Every row gives one point. The points of each table are mixes of a few directions, plus a little noise. How many directions does each table use, and how many do they share? Where both have some left over, give the other angles between the two spaces (their principal angles), to ten degrees, smallest first.

First (7 x 3):
[[ 0.56 -0.55  0.21]
 [-0.19  0.18 -0.07]
 [-0.36  0.36 -0.13]
 [-0.51  0.49 -0.18]
 [ 0.07 -0.06  0.03]
 [ 0.41 -0.39  0.15]
 [ 0.02 -0.02  0.01]]
Second, 4 rows:
[[-0.12  0.12 -0.04]
 [-0.54  0.52 -0.20]
 [ 0.36 -0.34  0.14]
 [ 0.30 -0.29  0.12]]
Directions: first 1, second 1, shared 1

First:
[[ 0.00  0.17  0.36 -0.08 -0.19  0.19]
 [ 0.01  0.10 -0.09  0.20 -0.25  0.29]
 [-0.11  0.28  0.56 -0.13 -0.44  0.12]
 [-0.38  0.04  0.14 -0.08 -0.17 -0.78]
 [ 0.05 -0.40 -0.30 -0.23  0.38 -0.40]
 [ 0.33 -0.05 -0.33  0.22  0.83  0.33]
 [ 0.09 -0.15 -0.35  0.11 -0.16  0.26]]
Second, 8 rows:
[[-0.03  0.00 -0.02  0.00  0.00  0.01]
 [-0.37 -0.01 -0.19 -0.11  0.00  0.17]
 [ 0.30  0.02  0.15  0.08  0.00 -0.13]
 [-0.26 -0.02 -0.12 -0.06  0.00  0.11]
 [ 1.38  0.09  0.70  0.38  0.00 -0.65]
 [-0.74 -0.04 -0.36 -0.20  0.01  0.34]
 [-0.06 -0.01 -0.03 -0.02 -0.01  0.03]
 [-0.24 -0.02 -0.12 -0.06 -0.01  0.11]]
Directions: first 4, second 1, shared 0; angles 70

First (10 x 11):
[[-0.32  0.09 -0.02  0.29  0.14 -0.07  0.17  0.18  0.41 -0.21 -0.03]
 [ 0.22 -0.03 -0.12 -0.11 -0.54 -0.43 -0.40  0.26 -0.03  0.29  0.16]
 [ 0.09 -0.22 -0.16 -0.08 -0.27 -0.23 -0.01  0.11 -0.02 -0.19 -0.33]
 [-0.45 -0.34 -0.12  0.07  0.04 -0.05  0.25  0.08 -0.34 -0.05  0.12]
 [ 0.03  0.01 -0.28 -0.02 -0.36 -0.46 -0.19 -0.30  0.25 -0.20 -0.13]
 [-0.48 -0.36 -0.02  0.05  0.47  0.51 -0.06  0.26 -0.63  0.05  0.18]
 [-0.30 -0.09  0.25  0.00  0.33  0.34  0.49 -0.04 -0.48  0.34  0.49]
 [ 0.62  0.31  0.33 -0.04  0.23  0.36  0.20  0.05  0.46 -0.26 -0.63]
 [ 0.37  0.62  0.43 -0.10  0.45  0.57 -0.11 -0.47  0.08  0.46  0.48]
 [ 0.24  0.02 -0.29 -0.07 -0.50 -0.51 -0.32 -0.13  0.32 -0.23 -0.33]]
Second:
[[-0.02 -0.02  0.05  0.02 -0.05  0.05 -0.02 -0.02  0.02 -0.02  0.01]
 [ 0.33  0.39 -0.65 -0.17  0.71 -0.72  0.23  0.37 -0.26  0.31 -0.24]
 [-0.22 -0.26  0.43  0.11 -0.47  0.47 -0.15 -0.25  0.17 -0.19  0.15]
 [-0.36 -0.42  0.70  0.18 -0.76  0.78 -0.24 -0.40  0.28 -0.33  0.26]
 [ 0.38  0.44 -0.72 -0.18  0.78 -0.80  0.25  0.42 -0.30  0.33 -0.27]
 [ 0.03  0.04 -0.07 -0.02  0.08 -0.09  0.02  0.05 -0.02  0.04 -0.03]
 [-0.12 -0.14  0.23  0.06 -0.24  0.25 -0.08 -0.13  0.09 -0.10  0.09]
 [-0.12 -0.14  0.24  0.06 -0.25  0.26 -0.08 -0.13  0.10 -0.11  0.09]
 [ 0.09  0.12 -0.19 -0.04  0.20 -0.21  0.07  0.11 -0.08  0.09 -0.07]]
Directions: first 6, second 1, shared 0; angles 80

First, 11 rows:
[[-0.11 -0.04 -0.10 -0.19  0.35 -0.67 -0.18 -0.10 -0.34  0.24 -0.03 -0.15
   0.18 -0.30]
 [-0.06 -0.64  0.14 -0.35 -0.33  0.01  0.20  0.16  0.53  0.01 -0.10  0.22
   0.05  0.07]
 [-0.04 -0.59  0.03 -0.52 -0.03 -0.71  0.05  0.00  0.21  0.25 -0.10  0.00
   0.13 -0.40]
 [-0.07  0.42  0.03  0.29 -0.03  0.41  0.11 -0.21 -0.02  0.02  0.24  0.19
  -0.50  0.13]
 [ 0.09  0.27  0.04  0.13 -0.08  0.15  0.15 -0.21  0.07  0.05  0.19  0.08
  -0.45 -0.15]
 [-0.46 -0.22  0.00 -0.18  0.21 -0.26 -0.05 -0.08 -0.08  0.27  0.06  0.26
  -0.02  0.14]
 [ 0.40 -0.16 -0.14 -0.15  0.13 -0.52 -0.28  0.29 -0.25 -0.18 -0.36 -0.58
   0.78 -0.32]
 [ 0.51  0.26  0.07  0.04 -0.31  0.01  0.29 -0.26  0.29  0.01  0.18 -0.11
  -0.60 -0.59]
 [-0.22  0.41  0.03  0.41  0.00  0.70  0.04 -0.07 -0.07 -0.10  0.19  0.26
  -0.31  0.50]
 [-0.54  0.17 -0.05  0.43  0.21  0.84 -0.27  0.32 -0.31 -0.28 -0.10  0.23
   0.45  1.12]
 [ 0.51  0.12 -0.05  0.10 -0.12  0.03 -0.07  0.17 -0.03 -0.28 -0.18 -0.41
   0.30 -0.21]]
Second (11 x 14):
[[-0.05 -0.14 -0.17  0.10  0.05  0.13 -0.07  0.16  0.13 -0.11  0.18  0.09
  -0.03  0.13]
 [-0.55  0.29  0.36  0.42 -0.46  0.19  0.50  0.42  0.14 -0.35 -0.62  0.05
   0.09 -0.13]
 [ 0.22  0.09  0.25 -0.11 -0.04 -0.13  0.05 -0.31 -0.12  0.20 -0.28 -0.16
   0.01 -0.07]
 [ 0.35 -0.48 -0.34  0.16  0.31  0.30 -0.26 -0.06  0.25 -0.03  0.40  0.06
  -0.08  0.47]
 [ 0.01 -0.42 -0.22  0.48  0.07  0.50  0.00  0.24  0.40 -0.30  0.14  0.15
  -0.05  0.48]
 [-0.33 -0.11  0.04  0.60 -0.28  0.48  0.30  0.44  0.38 -0.44 -0.28  0.15
   0.03  0.27]
 [ 0.04  0.14  0.24 -0.02 -0.14 -0.06  0.14 -0.13 -0.08  0.07 -0.31 -0.10
   0.02 -0.11]
 [ 0.08  0.34 -0.14 -0.83  0.23 -0.73 -0.34 -0.28 -0.54  0.48  0.45 -0.07
  -0.01 -0.57]
 [ 0.20 -0.42 -0.47 -0.01  0.35  0.17 -0.36  0.05  0.15 -0.02  0.66  0.12
  -0.07  0.32]
 [ 0.11  0.22  0.43 -0.04 -0.18 -0.11  0.19 -0.27 -0.14  0.15 -0.53 -0.21
   0.04 -0.13]
 [-0.04  0.47  0.05 -0.73  0.06 -0.73 -0.15 -0.24 -0.55  0.42  0.17 -0.10
   0.03 -0.64]]
Directions: first 4, second 3, shared 0; angles 30, 70, 90
